Every row gives one point. Each copy is the shape, with its points in the same order, stretched, turned, moved and blurred by noise. Some copies are also mirrored. Which?
(in the rows, 128 means zero)

Shape:
[[127 153]
 [135 142]
 [168 118]
 [120 112]
 [ 78 134]
 [ 81  77]
 [ 94 170]]
Copy 1 (7 x 2):
[[ 97 155]
 [110 156]
 [144 164]
 [136 124]
 [ 98 111]
 [162  78]
 [ 62 142]]
Copy 1 is: only turned
Copy 2 (7 x 2):
[[ 90 108]
 [112 116]
 [119 141]
 [131 118]
 [119  67]
 [174  85]
 [ 96  78]]
Copy 2 is: only turned

Shape, 8 rows:
[[159 154 111]
 [153 115 137]
 [158 166  97]
 [103  89 116]
 [187 119 183]
 [169 150 130]
 [112  77 130]
 [102 143 141]]
Copy 1, 8 rows:
[[122  95  96]
 [147 107 126]
 [112  94  86]
 [138 153 131]
 [165  69 146]
 [133  83 108]
 [150 149 142]
 [107 118 137]]
Copy 1 is: mirrored
Copy 2, 8 rows:
[[124 168 111]
 [100 162 141]
 [132 163  97]
 [ 98 100 114]
 [ 92 212 187]
 [117 186 130]
 [ 80 109 131]
 [164 117 131]]
Copy 2 is: mirrored
Copy 3 (8 x 3):
[[111 106  79]
 [131  97 128]
 [112 115  62]
 [168 148 160]
 [ 98  46 144]
 [103  88  92]
 [166 137 173]
 [ 99 143 152]]
Copy 3 is: mirrored

Shape, 7 rows:
[[110 112 123 116]
 [135 170 107 111]
 [139  99 138 138]
 [104  89 156 106]
 [129 112 109 109]
 [218 150 113  83]
 [142 102 175 145]]
Copy 1:
[[ 96 128 142 135]
 [142 138 129  90]
 [125 122 120 163]
 [ 95 150 165 166]
 [112 110 142 129]
 [239 108 157 114]
 [144 154 121 177]]
Copy 1 is: only turned
Copy 2:
[[113 156 126 136]
 [ 90 105 142  78]
 [167 136 118 131]
 [129 152 140 171]
 [124 159 134 117]
 [172 105 200  31]
 [187 104 129 135]]
Copy 2 is: mirrored

Shape:
[[ 99 162 122 137  88 164]
 [128 151 116 102 123 169]
 [164  96 142 135 142 139]
 [133 160 149 127 214  55]
 [144 137 100 110 150 116]
 [117 144 136 124 117  96]
 [ 90 163 176  83 134  75]
 [124 158 112 133 131 116]
 [118 123 149 146 167 140]
 [ 68 108 128 106  86 152]
 [151 162 149 156 155  80]]
Copy 1, 11 rows:
[[142 141 139 157 155 186]
 [102 169 151 123 139 161]
 [132 133 156  98 103 103]
 [167 158  34 118  81  62]
 [105 135 109 127 122 103]
 [152 133 100 149 100 134]
 [147 171  77 135  67 151]
 [144 139 102 147 121 122]
 [173 160 127 102 130 107]
 [135 115 136 114 148 184]
 [174 152  94 160  86  93]]
Copy 1 is: mirrored
Copy 2, 11 rows:
[[138  73 137 189 145 123]
 [119 118 145 181 119 136]
 [156 158 127 129 127 163]
 [145 201 110  72 149  69]
 [116 135 124 119 115 124]
 [126 114 138 114 149 103]
 [121 152 182 105 176  77]
 [131 115 124 134 131 107]
 [155 161 117 149 159 132]
 [113  82 157 171 177 160]
 [170 156 111 102 138  79]]
Copy 2 is: only turned
Copy 3 (11 x 6):
[[128 155  76  88 135  97]
 [150 127  98  80 103 118]
 [140 140 150 118 128 155]
 [178  51 128 232 181 108]
 [154 116 143 126 125  92]
 [125  97 111 140 162 101]
 [121  24  72 167 165 134]
 [149 127 113 134 154  78]
 [147 137 107 166 123 148]
 [ 77 144  78  92  91 136]
 [169  98 127 181 208  99]]
Copy 3 is: only turned

Shape:
[[118 104  87 115 189 129 107 118]
 [129 109  85 129 147 160  75 100]
 [105 156 156 159 121 108 132 123]
 [119  85 160 154 110 154  80 185]
 [143 133 161  99 135 177 107 139]
 [134 104 119  93 166 169  86 146]
 [119 125 131 135  82 146 178 137]
 [130 127 152 138  93 126 158 145]
 [149 153  66  89 157  88 161 114]
 [ 87 137 160  99  98 159 122 156]
 [135 113 105  86 141 126  81 113]
 [142 183  64 126 136 100 167 140]]
Copy 1 (12 x 8):
[[137 132 122 168  47 115 127 146]
 [191 143 169 151  92  94 156 132]
 [131 128  57 157 124 100 154 159]
 [105 155 165 190 149  35 131 132]
 [115 157 112 105 121  75 169  79]
 [119 169 139 144  82  87 145 102]
 [133 112  98 109 165 112  97 112]
 [109 117  90 124 150 110 120 120]
 [138 128  70 139  63 217 115  96]
 [120 186  75 118 140  77 120  98]
 [150 183 142 128  77 144 143 114]
 [153 108  56 186  94 193 115  84]]
Copy 1 is: mirrored
Copy 2, 12 rows:
[[120 169 107  50 151 147  67 150]
 [127 182  96  53 144 109  83 118]
 [110  66 117 127 115 153 146 126]
 [ 97 177 127  85 137 150 133  61]
 [128 147 117  84 144 150 173 123]
 [117 196 105  48 158 150 116 126]
 [114 129 181 149 127 111 168 128]
 [121 124 167 152 124 138 165 116]
 [141 163 141 126 121 140  94 200]
 [ 89 122 114 123 139 140 192 125]
 [139 183  96 105 146 136 110 136]
 [117 147 147 113  90 131 103 195]]
Copy 2 is: only turned
Copy 3, 12 rows:
[[129 134 159 142 110  89 107 101]
 [153 100 151 184 114 121 117 125]
 [156 160 116  95 110 135 117 156]
 [139 156  52 172  66 166 162 105]
 [138 145  94 150 161 139 101 107]
 [130 130 120 176 134 119 120  81]
 [111 128 119  99 120 168 115 134]
 [123 141 102  86 119 153 123 134]
 [114  99 186  54 173  87 139 107]
 [133 157 132 154 136 187 135 117]
 [158 106 167 139 141 116 134  85]
 [ 99 111 172  64 166  99 178 145]]
Copy 3 is: only turned
